Rows are points. The points of each table are mixes of a few directions, plus a little noise. How many directions does each table use, and how many do they share? Where both have some left over, give the other angles between the two spaces (their principal angles), to ten degrees, smallest first.

First (7 x 3):
[[ 29 -49   6]
 [ 10  10   9]
 [-51 -31 -41]
 [  4 -41  -9]
 [ 10  52  20]
 [ -1  76  19]
 [ -1 -17  -5]]
Second (5 x 3):
[[ 38 -52  11]
 [  5  21   9]
 [-42  35 -18]
 [-49  12 -28]
 [ 47 -15  26]]
Directions: first 2, second 2, shared 2

First (5 x 4):
[[   3    0    9    1]
 [  25    0   74    5]
 [   3    0   11    1]
 [ -36    0 -107   -7]
 [   4    0   12    1]]
Second (7 x 4):
[[  2  10 -25  64]
 [-12   5  38 -63]
 [-20  30  32  -7]
 [  4   7 -26  61]
 [ 20 -35 -21 -24]
 [ 17 -39  -5 -61]
 [-11  23   6  31]]
Directions: first 1, second 2, shared 0; angles 60

First (9 x 6):
[[  22  -46    3   56  -27   -1]
 [  11  -34    4  -23  -10   -5]
 [ -29   56   -4   21   29    6]
 [  -6   67  -13   20    8    9]
 [  68  -26  -12 -100  -57   -3]
 [ -63    7   15   13   58   -4]
 [  29    5   -8  -17  -25    2]
 [ -10  -43   11  -11    7   -8]
 [ -24   12    3   40   20    2]]
Second (9 x 6):
[[ 60  31   8  67  40 -14]
 [-35 -24  -4 -65   3 -44]
 [ 20  16   2  48 -14  49]
 [ 47  24   7  51  32 -13]
 [-34 -12  -6 -12 -49  61]
 [-26 -13  -4 -29 -18   7]
 [-17 -16  -1 -50  20 -59]
 [-33 -16  -5 -34 -26  16]
 [ 19  10   3  23  10   0]]
Directions: first 3, second 2, shared 0; angles 30, 80

First (8 x 9):
[[ 52  25 -17  66  47   6  -3  48 -24]
 [-27   9  23 -32 -22 -28 -12 -72  16]
 [ -9 -17   7 -46 -12 -21  33 -43  34]
 [-30 -11 -24 -28  17 -13 -12 -32  33]
 [-24  11   9 -16 -43  -9   9 -29  -7]
 [-51  -2 -12 -22 -40   9 -14 -10  -6]
 [ 24   3 -15  31   1  21  24  57 -24]
 [ 64 -17  28  47  51  34 -24  82 -24]]
Second (8 x 9):
[[  3  18 -49 -25  97  -6 -30 -22   7]
 [ 22 -25  23  -2 -41   1  12   8  11]
 [ 36 -20 -50 -58 -51  20 -12  10  -9]
 [-32  10  32  22  32  13  37  30 -20]
 [-76  62 -19  41  21  -1  -7  -6 -41]
 [ 34  -8 -28 -12 -28 -25 -47 -46  31]
 [ -3  -6  21  13 -45   1  11   8  -3]
 [ 17 -30  69  21  16  -3  38  19  23]]
Directions: first 5, second 4, shared 2; angles 50, 70

First (9 x 11):
[[  6 -11 -84 -29 -65 -73  49  20 -32 -63   9]
 [ 21  -3 -12   0  43  55  22 -14 -10  11   4]
 [  8  22  22  35  53 -27  -4  -2 -40 -27 -23]
 [ 33  49   9   8  27 -24 -11 -35 -21   6  21]
 [ 16 -14  -2  12  41  31  19  -5 -20  -1  -9]
 [  9 -99  74   9 -56  -3 -34 -11  49  82   7]
 [-17   5   6   0  -8  -5 -10  10  10  -4  -6]
 [-20  41 -17 -30 -28  17 -15  -1  35  11  23]
 [-57   9   4  -5  -6  29 -16  37  29 -15 -25]]
Second (8 x 11):
[[-20  26  30  16  21  -5 -26   6   4  -5 -16]
 [ 34 -32  61  13 -38 -57 -38 -35  15  56  24]
 [ 21  22   5  20  47  -9   6 -14 -34 -14  -6]
 [-63  57  -7 -19  -5  38 -27  30  42 -12  -9]
 [ 12 -73   9   5  30  90  25   0  11  38 -11]
 [-16 -14 -59 -19 -49 -47  34  32 -17 -55  -8]
 [-11  -5  -8   5  32  41  15  13  -6 -12 -18]
 [ 43  20 -31 -21 -36 -52  11 -33 -14   4  43]]
Directions: first 5, second 5, shared 5

First (11 x 12):
[[-21  19  22  22  34   9  37  69  65  19   4 -12]
 [-26  71 102 -57  39  26  17 -42 -16 -23  29   1]
 [-28 -16 -38 -15 -19   5  26 -37 -29  10   4   5]
 [-61 -17 -61 -13 -25  11  56 -28 -25  19  10  -5]
 [-50 -13 -54  -7 -26   6  38 -17 -22  10   8 -11]
 [101 -15  26  55   8 -33 -97  71  43 -20 -31   0]
 [  8 -21 -20   0  -3  -1   8 -16  -4  15  -6  17]
 [ -2 -22 -11 -22  10  11  41 -52 -11  32  -2  39]
 [ 15   1   1   9  -9  -9 -30  11  -4 -16  -4 -10]
 [ 30  -7   5   4  -3  -8 -30  -6  -7  -8  -8   7]
 [ 33  21  29  24  -5 -17 -67  48  11 -39  -5 -30]]
Second (10 x 12):
[[-87  39 -18   4 -18  10  31  47   3 -20  25 -62]
 [ 15  -3  14 -28   1   4  -3 -59 -32  -1   1  25]
 [-14  26  31 -16  12   9   7  -5  -2  -9  11  -6]
 [ -6  22  35  -7  22   8  13   9  17   1   6   0]
 [ 25 -26 -11  27  21  -3  17  34  47  34 -16  21]
 [ 82 -51 -25  30 -11 -25 -56  -1   2   7 -32  30]
 [-37  -6   4 -30  37  29  96 -37  19  54   9  42]
 [ 36 -26 -31  11 -31 -18 -50 -16 -30 -15 -13   1]
 [  6   5  22 -35   4   8   2 -63 -34  -2   6  24]
 [-20  23 -23  45 -38 -21 -58  89   9 -50   3 -77]]
Directions: first 4, second 4, shared 4

First (9 x 14):
[[ 39  12  23   7 -12  34 -30  12   2 -22 -34  19   2  13]
 [  0  -4  43  11 -24  17 -18 -24  19 -27 -22 -21  40  24]
 [ 28   9   8   3  -4  21 -18  13  -2 -11 -20  17  -5   5]
 [ 45  14  18   6  -9  36 -31  19  -1 -20 -35  26  -5  10]
 [-97 -31 -40 -15  20 -78  69 -39   1  46  76 -54   8 -23]
 [  3   5 -46 -12  26 -17  18  27 -21  28  22  24 -44 -26]
 [-50 -20  21   4 -14 -23  17 -43  19  -3  17 -48  44  12]
 [-32 -14  31   7 -19  -7   3 -37  20 -13   2 -39  44  18]
 [ 65  28 -57 -12  35  18 -10  73 -38  22  -8  76 -84 -33]]
Second (9 x 14):
[[  66   -8   31  -98   -7   56    4   46   -9  -23  -55  109  -36  -39]
 [ -45  -17  -22  -24   15  -52   47  -16   -4   26   28  -31  -19  -14]
 [ -36   -5   -1   31   -5  -10   -3  -25   11    3   29  -32   39   10]
 [  87   29  -13  -27   19    8   -8   58  -30   -3  -68   37 -103   -3]
 [ -24  -20   17  -25  -12   14   10  -14   12   -5   17   20   39  -14]
 [   1   11   14   58  -16   30  -43  -13   13  -16    7  -13   52   26]
 [  -6   18  -16   63    4  -16  -21  -10    0    5    9  -50    4   29]
 [ -38   -3   -6   38   -3  -17   -2  -27    9    7   32  -41   35   13]
 [  -6   -5   -5  -16    5  -12   15    0   -2    6    3    0  -11   -8]]
Directions: first 2, second 3, shared 1; angles 40

First (11 x 18):
[[ -34  -65   75   -5   44  -38  -49   11  -25  -27   31   -6   27    7
    66   17  -39   -1]
 [  29   65 -105    2   -4   52  -18  -47    8  107  -69  -27   28   -2
   -22  -61  -16  -30]
 [  -5  -15   20    6    5   -8    7   14   -1  -21   18    5   -2    2
     5    9    1   11]
 [  13   26  -17   -8  -37    7   35    1   15  -17   -4   14  -34   -8
   -40   13   37    1]
 [   7    8   -8   13   -5    7   26   14    8  -10    9    5   -7    0
   -17   -1   12   16]
 [  -5  -11  -10   11   37    7  -35   -9  -12   41  -11  -20   42    8
    33  -29  -40   -5]
 [  34   49  -60   36  -29   37   84   27   30   -7    5   12  -24    0
   -70  -18   42   42]
 [ -27  -25   71  -75  -40  -52  -48  -33  -15  -46   -6   18  -46  -17
    19   67   22  -56]
 [  11   19   -9   -3  -31    5   35    7   13  -22    3   14  -31   -6
   -35   14   33    8]
 [  -2  -25    6   52   48    9   21   41   -2   -6   35   -8   37   15
    19  -27  -28   48]
 [ -22  -26   36  -31   12  -26  -58  -24  -20    6   -9   -7   10   -2
    41   14  -24  -34]]
Second (8 x 18):
[[ 26  -7 -26 -48 -62 -65 -28 -33 109  69  17  -1  -8 -37 -33  -3  -7   7]
 [-14 -40  37  -2   1   1  39  29  72  29  23  -6  12   8  40 -11  -5  77]
 [-13  -3  28 -20 -22   4  33   0   3 -21 -14  13 -20   3  15  16  31   4]
 [  1  19 -13  37  42  36 -32  17 -68 -37  12 -10  -5  16 -27  13 -19 -21]
 [  5  10 -14  60  43   4  33  17 -86 -61   0  14  29  10   3 -23   5 -22]
 [ -2  54 -38  18  21  69   8 -19 -88  -7 -64  -5   1  19   0 -15  16 -50]
 [-19 -28  32 -41 -12 -27 -18 -24  27  32 -19  -3  13  -5  50  -2  -6  -6]
 [ 16  -5  -6  -2 -12 -25 -35  11  33  -6  45  -2 -22 -13 -48  26 -14   9]]
Directions: first 3, second 6, shared 3

First (10 x 24):
[[  16  -26    4   58   19    5   -7  -36  -31   63   27   18  -12  -31
    10   26  -14  -13   -1    5   -3   -9    7   -3]
 [ -21   77  -35  -30  -26   22  -35  121  -26  -44    9   22  -23   24
   -21  -25  -13  -31  -25    8  -18   34  -19  -34]
 [   2   15   -9  -30  -12    7  -32   50  -17  -70  -21   -7   -2    7
    21  -21   19   -6  -27    0   -3   40  -23  -28]
 [   2   -1   -4   59   15    7    8  -22  -21   93   43   30  -17  -21
   -20   29  -33  -18   12    8   -7  -29   18    8]
 [   0  -56   39  -40    6  -36   67 -108   85  -12  -42  -50   45   16
    -1   -1   28   59   42  -17   27  -44   23   57]
 [  24  -60   24  -10    9  -14   -7  -58    5  -49  -38  -33   21  -14
    51   -2   39   25  -10   -9   16   18  -11   -2]
 [ -14   21   -5   16    2    1   25   -2   13   60   27   17   -7    6
   -38   11  -28   -6   23    3   -5  -34   20   20]
 [  20  -30    5   21   10    2  -25  -18  -29  -10   -5   -2   -2  -23
    35    6   13   -4  -18    1    2   21  -11  -17]
 [  -5   30  -14  -50  -21    8  -35   75  -11  -96  -28  -11   -1   19
    17  -32   22   -6  -31   -1   -4   48  -28  -32]
 [ -23   31   -5    4   -2   -2   41   -1   31   65   27   15   -3   17
   -55    9  -33    0   34    2   -4  -47   26   31]]
Second (10 x 24):
[[   5  -14    6   -8    0   -5    1  -14    6  -17  -12  -10    7    0
    10   -3   11    9   -1   -3    5    3   -2    1]
 [   3  -10    5   -6    0   -3    1  -10    5  -12   -9   -7    5    0
     8   -2    8    6    0   -2    4    3   -1    2]
 [ -16   51  -23   30   -3   18   -4   51  -23   62   46   40  -27    1
   -40   10  -41  -32    4   11  -17  -14    9   -5]
 [  24  -79   37  -46    5  -28    7  -80   36  -96  -71  -61   42   -2
    63  -15   64   50   -6  -17   27   22  -14    9]
 [  27  -86   40  -51    5  -30    7  -87   39 -105  -77  -66   46   -3
    68  -17   69   54   -6  -19   30   23  -15    9]
 [ -13   42  -19   25   -3   15   -3   42  -19   51   37   33  -22    0
   -33    9  -34  -26    3   10  -14  -11    7   -5]
 [ -22   69  -32   41   -5   25   -6   70  -32   84   62   53  -37    1
   -55   13  -56  -44    5   15  -23  -18   12   -8]
 [ -13   40  -18   24   -2   14   -3   41  -18   48   36   31  -22    1
   -32    7  -32  -25    2    9  -13  -11    7   -5]
 [  13  -41   20  -25    3  -15    3  -42   19  -51  -37  -33   22   -1
    33   -9   34   27   -3   -9   14   11   -8    4]
 [ -10   29  -13   17   -2   11   -2   29  -14   35   26   22  -15    0
   -23    6  -23  -18    3    6  -10   -8    5   -3]]
Directions: first 3, second 1, shared 1

First (10 x 32):
[[-25  18  -4 -23 -37  24 -20 -20 -18  -4  44 -36 -31  13  -6  29  25  -4
  -11 -10  -5 -31  12  -6  19 -11 -36 -19  29 -26  15  -2]
 [-64 -34  27  30 -34  20  29 -18 -14 -53 -51 -57   8 -44  29 -61  11   2
   57  -6  51  37 -30 -38  18  11  11 -23  -4  26 -12  -1]
 [ 51  15 -27  -7  40 -10  -8  27  27  30  21  44  11  27 -18  34 -14  -5
  -20   9 -40 -25   8  27 -15  -1  11  16  -4 -16   7   4]
 [-31 -24  10  32 -31  10  16   1  -1 -58 -31 -25   6 -35  21 -33  10  -2
   41  -8  28   9 -23 -25  10  -1   8 -23   0  14   4  -4]
 [ 16  17  13 -22 -42 -31 -37 -19 -34  -5  31  29 -39   0  -6  31   9  10
  -62 -16   4 -10  35  10  -8 -29 -41   0  13   2  14 -10]
 [-29 -34  19  36  -9   0  29   1   0 -42 -57 -18  21 -40  24 -56  -4   3
   46  -1  37  37 -28 -24   3  10  25  -8 -16  31 -11  -1]
 [ 59   7 -27   3  69 -14   7  38  41  41  -2  53  33  26 -16  16 -28  -5
   -6  18 -40  -8  -2  30 -22  11  34  28 -20  -5  -4   7]
 [  8  17  18 -39  22 -20 -11 -27 -27  68   8  10 -11  24 -11   6 -14  13
  -49   6   2  31  29  16  -9   6 -14  32  -8   9 -22   2]
 [ 28  29  -6 -36   3 -14 -30  -9 -13  40  45  25 -24  31 -19  45   1   4
  -56  -1 -23 -19  33  22  -7 -13 -27  14  11 -17   6  -1]
 [-12 -12 -25  25  20  36  25  25  38 -19  -8 -27  27   0   3 -10   3 -15
   59   9 -14 -20 -33 -10  12  16  29 -15   0 -16   4   8]]
Second (10 x 32):
[[  31   -1   13    2  -19  -32  -10    9   -8   -7   18   28   -1    1
    -4   10    2   12  -33   -4  -16    7   10    3  -10  -12   -3   15
    16    2    4  -12]
 [ -13   20  -24  -21   53   10   -9  -23    2   41  -46   29  -18   -4
    -2    3  -29  -16   -1    3   42  -10   18   31  -14    2   -9   -7
   -62   21   -6   21]
 [  23  -38   45   33  -69   -6   34   46    6  -40   89  -75   55   28
    -1  -16   52   32   15    8  -97   37  -44  -61   31   18   36   32
   121  -44   -7  -36]
 [  -4    9  -11   -9   18    2   -7  -11   -1   13  -20   17  -11   -5
    -1    3  -12   -7   -4    0   21   -7   10   15   -7   -3   -7   -5
   -28   10    1    9]
 [   8   19  -15  -15   22  -17  -23  -17   -9   14  -33   55  -28  -14
    -2   14  -24   -8  -28   -6   38  -14   28   32  -21  -17  -20   -8
   -49   24    7   11]
 [  -4  -21   18   35  -98   -9   -6   17  -11 -101   38  -22   -8  -27
    13    2   43    8    7  -21  -14  -18  -16  -37   17  -26  -14  -26
    61  -16   29  -24]
 [ -25  -15    5    4   19   41   37   11   20   25   20  -77   40   27
    -1  -24   13    2   51   19  -36   22  -35  -29   26   39   33   13
    33  -25  -22    2]
 [  -4    2   -3   -8   28   10    9   -2    6   31   -6   -9   10   12
    -4   -5   -9   -1    8    9   -3    9   -2    3    1   15   10   10
    -9   -1  -12    6]
 [  -5   13  -15  -12   28    1  -10  -15   -2   20  -29   26  -15   -6
    -1    5  -19  -10   -7   -1   29  -10   15   21  -11   -4  -10   -6
   -40   15    1   12]
 [  -7   12  -15   -9   16   -1  -15  -16   -4    5  -31   30  -23  -14
     1    8  -16  -11   -9   -6   36  -16   16   21  -12  -11  -16  -15
   -41   17    7   11]]
Directions: first 4, second 3, shared 2; angles 80

First (10 x 32):
[[  9  13   6  17  34  25   8   4 -27  14 -15   3 -26   7  26   8 -43 -25
   28 -42  10  42 -32 -38   8  15  26  -4  -2 -30 -17 -22]
 [  5  -2   7 -16  -9   5  -2  -2   9   0   7  -3  -4   3  -5  -5   7  -7
    0  -1  -6 -14   5  -5   2  -1   7   4   7  15  -4   5]
 [ -9   0  37  -7   9   2 -36 -27  19  25  17 -10 -19 -26  11 -25   4 -10
  -19  -7  -5  -4   9 -13   0  -6  11   2  12   7 -24   0]
 [ 35 -18  28 -51 -44  13  11  -2  43 -54  51   5  12  53 -39  -4  44 -19
    9 -13 -25 -53  19   4   2   9  41  36  52  61  18  44]
 [ 28  10 -24 -32  -4  34  44  40 -29   3 -23  -3 -26  23   7  13 -28 -33
   45 -27  -3  -4 -30 -46  12  15  22 -13  -8   5 -13 -20]
 [-40  19 -97   4 -45   2  10 -40   5  29 -94   9  83  10 -46  54   8  53
  -31 112   5  -9  54  89   6 -28 -86  29 -84  35  47   0]
 [-40  -7  14  22  14 -52 -47  -6   6  35  11 -17  -8 -80  20 -38  19  35
  -53  37   5  -6  18  19 -16 -25 -46 -38 -16 -25 -19 -10]
 [  8 -19   8  38  15 -40  16  40 -14 -52  40  10   2   4   8  -5  12  19
    7 -21  10  13 -22   9 -15  11   2 -19  27 -41  21   9]
 [  5 -14  47  23  17 -18 -20  -8  15 -29  50   5  -6   3   7 -17  14   1
   -8 -31   1  12  -4   0  -9   7  25   8  41 -16   3  18]
 [ -1  18 -26   2  13  27  15   2 -26  29 -44   0  -9   3  12  19 -37 -13
   21  -5   8  24 -16 -20  10   4  -1  -4 -30 -11 -11 -25]]
Second (10 x 32):
[[  3  16  -1  -7  14 -23   9   0  14  -3   7  -1   4   7  16  18 -16  14
    2  15  -5 -12   7  -1  17   2   7  10  11  -5 -20 -10]
 [ -3 -21   2   9 -18  31 -12   0 -19   4 -10   2  -5  -9 -21 -22  22 -18
   -3 -21   8  15  -8   1 -22  -2  -9 -11 -13   7  26  13]
 [ -1  -7   1   2  -6   9  -3   0  -6   1  -3   0  -2  -3  -6  -6   7  -5
   -1  -6   2   5  -2   0  -6   0  -3  -3  -3   2   7   4]
 [ -5 -30   2  13 -25  43 -16  -1 -26   5 -14   3  -8 -13 -29 -32  30 -25
   -4 -29  11  22 -12   1 -31  -2 -12 -17 -18   9  38  18]
 [ 10  59  -4 -26  50 -88  33   1  53 -12  29  -6  15  27  59  66 -62  50
    8  58 -22 -45  25  -1  62   5  25  34  37 -17 -75 -36]
 [-14 -82   7  36 -70 121 -46  -1 -74  16 -39   8 -22 -37 -83 -90  85 -69
  -10 -80  30  62 -34   2 -86  -7 -34 -47 -51  24 104  50]
 [  5  31  -2 -14  26 -45  17   1  27  -6  15  -3   8  14  31  34 -32  26
    4  30 -11 -23  12   0  32   3  13  18  20  -8 -40 -19]
 [ -1  -3   0   1  -3   3  -2   0  -3   0  -1   0  -1  -1  -3  -3   3  -3
   -1  -3   1   2  -1   0  -3   0  -1  -1  -1   1   3   2]
 [ -2 -12   0   5 -11  18  -7  -1 -11   3  -6   1  -3  -5 -12 -13  12 -10
   -2 -12   4   9  -5   0 -13  -1  -5  -7  -8   4  15   8]
 [  8  45  -4 -21  39 -68  25   1  41  -9  22  -4  12  21  47  51 -49  39
    5  45 -17 -36  19  -2  48   5  19  26  29 -14 -59 -28]]
Directions: first 5, second 1, shared 0; angles 90

First (11 x 32):
[[ -15    8  -16    6  -13  -21   32   -9  -21  -11   -9    1   -6   -7
    22    5   17  -21   24   -4   14   23   -9  -18    1   -2    3    6
    -1   17   13   -8]
 [  15  -10   33   -5  -12  -12   28  -15  -56   24   10  -15    8   14
    51   22    1   19   15  -61   17   -2  -32  -24   -5  -15   -4  -11
    37   -4   44  -19]
 [ -26   14  -41    8   -1   -8    3    5   30  -28  -16   13  -10  -19
   -25  -15   13  -34    8   48   -3   21   18    5    4    9    6   14
   -32   18  -25    8]
 [  -8   11  -28   10   20   20  -31   21   54  -28   -6   16  -17   -2
   -52  -16   -5  -16  -25   60  -16   -5   38   26    9   24    3   12
   -34   -2  -49   28]
 [  21   13    9   30   23   16   21   21  -31  -33   13    7  -47   53
    22   36   -1   -6  -24  -13   21  -13   21  -10   17   43   -1    9
    15  -11   -8   35]
 [  15   -3   25    5   -5   -8   31   -7  -53    7   10   -9   -8   24
    47   27    3   10    8  -50   21   -2  -19  -23    1    1   -3   -5
    32   -3   32   -5]
 [ -32  -11  -29  -34  -15   -4  -54  -12   82   27  -20    1   53  -71
   -67  -60   -4    0   12   59  -41   10   -1   33  -17  -41    3   -5
   -43   11  -24  -27]
 [ -33  -27    0  -55  -53  -43   -9  -50   12   72  -19  -22   89  -89
     2  -49    8   17   61  -18  -23   28  -61   -4  -35  -87    1  -22
    -3   23   48  -78]
 [ -15  -10    2  -20  -28  -27   16  -26  -17   29   -8  -11   34  -33
    22  -11   10    3   36  -23    1   19  -35  -14  -14  -38    0   -8
     8   15   34  -38]
 [  11   29  -12   49   24    6   52   26  -47  -65    7   15  -75   64
    36   49   15  -35  -16   -4   39    5   30  -24   27   63    3   22
     9    2  -12   47]
 [  66  -14   56    7   61   81  -90   47   47    6   38    3  -21   66
   -59   12  -56   63 -100    7  -31  -84   50   52   13   42  -11  -11
    12  -64  -54   57]]
Second (9 x 32):
[[ -32  -29    2  -57  -53  -41  -14  -50   17   76  -19  -22   93  -91
    -2  -52    6   21   60  -18  -26   26  -61    0  -37  -90    0  -23
    -3   21   48  -79]
 [  10  -18   28  -23  -12   -4  -12  -16  -10   41    6  -15   34  -13
    11   -6  -10   30    8  -33   -9  -10  -28    0  -13  -32   -5  -16
    19   -8   26  -26]
 [  -7   14   -3   22  -19  -36   84  -15  -86  -21   -3   -3  -28   21
    81   39   30  -29   40  -50   46   33  -25  -51    6    9    2    8
    28   22   46   -9]
 [  22   -8   32   -1    2    6    5   -2  -31   16   14  -10    1   22
    26   18   -9   24   -7  -41    7  -17  -12   -8   -1   -2   -5   -9
    28  -14   21   -2]
 [  15    2   -3    5   34   43  -61   30   65  -15    7   13  -14   15
   -67  -13  -24   11  -53   52  -27  -34   45   41    9   28   -1    4
   -26  -23  -57   38]
 [   1   -2    3   -2   -1   -1    1   -3   -4    4    1   -2    3    0
     3    1    0    3    1   -5    1   -1   -3   -1    0   -3    0   -1
     3   -1    4   -3]
 [   5   44  -34   69   36   12   61   41  -40  -99    3   28 -105   79
    27   55   22  -59  -25   24   46   11   55  -23   39   92    6   35
    -5    6  -35   71]
 [  13    3   -1    8   26   31  -38   23   39  -15    7   10  -17   17
   -41   -3  -16    6  -38   34  -15  -23   34   26    9   25   -1    4
   -15  -17  -41   31]
 [ -26   -5  -25  -21  -15  -10  -25  -11   48   14  -16    1   33  -50
   -37  -38    3   -7   17   38  -22   14   -3   16  -12  -28    3   -1
   -30   14  -11  -21]]
Directions: first 3, second 3, shared 3
